Every row gives one point. To make a cloud, some directions were put in groups of two or more. Within a group, all points are equally far from the middle, so they leave a hole (a ring in 2 directions, a hollow ball in 3). The other directions are filled evenly. Then the cloud was stretched, turned, moved and blurred a little. How many holes are there, and how many directions does each take, smallest first?
In the rows, 128 means zero.

Cloud, 13 rows:
[[188 122]
 [133  90]
 [139  89]
 [166 150]
 [185 130]
 [120  96]
 [103 106]
 [118 164]
 [ 93 155]
 [134  90]
 [133 164]
 [178 138]
 [ 88 148]]
Holes: 1 (2)

Cloud, 13 rows:
[[ 89  93]
 [164  84]
 [109  94]
 [107 138]
 [186  97]
 [172 143]
 [106 130]
 [ 72 104]
 [164  75]
 [119 129]
 [107 129]
 [137 104]
 [106 151]]
Holes: 0

Cloud:
[[ 87 151 108]
 [153 148 182]
 [155 163 114]
 [166 133  91]
 [123 100 162]
 [118  93 128]
 [114 125 188]
 [113 161 173]
 [109  99  99]
 [144 166  99]
 [137 103  78]
 [128  96 153]
 [133 130  61]
 [107 112  72]
 [161 110 158]
 [105  99 137]
 [ 87 121  93]
 [138 140 193]
 [101 103 141]
 [104 150 177]
 [141 147 191]]
Holes: 1 (3)

Cloud (26 x 4):
[[ 80 105  79  84]
 [138 176  96  66]
 [115 136  86 102]
 [122 169 112 134]
 [112 142 103 111]
 [141  74  83 143]
 [125 114  23 135]
 [139 158 115  50]
 [105 121 158 121]
 [122 110 124 110]
 [121  94 174 137]
 [121 176 100 132]
 [169 105 129 124]
 [101 131 153  84]
 [117 109 136 125]
 [180 123 153 103]
 [136 137  90  93]
 [151  66 120 122]
 [127 170 116 128]
 [185  96 130 180]
 [115 132 108 139]
 [140  70 181 121]
 [125 116 185 107]
 [163  95 103 124]
 [158  98 150 142]
 [121 140  73 146]]
Holes: 0

Cloud (30 x 4):
[[168 127  90 152]
 [ 94 145 102  66]
 [ 94 103  98 113]
 [ 94 121  93  78]
 [159 108 179 108]
 [139 163 121 102]
 [ 89 158  94  97]
 [ 94 143 143  47]
 [160 154 163  98]
 [128 132 120 176]
 [162 120 120 188]
 [103 111 139 150]
 [105 144 165 133]
 [104 118 135  48]
 [ 80 157  92  91]
 [117  91 127  92]
 [ 81 133 176  95]
 [112 152  93 102]
 [165 149  94 154]
 [132 137 109 174]
 [118 169 125 109]
 [138  89 145 107]
 [158 110 154  75]
 [137 151 126 175]
 [149 150 120  88]
 [178 106 179 113]
 [113 169 121 135]
 [102 158 164  97]
 [155 108 175 137]
 [163 163 149 111]]
Holes: 1 (3)
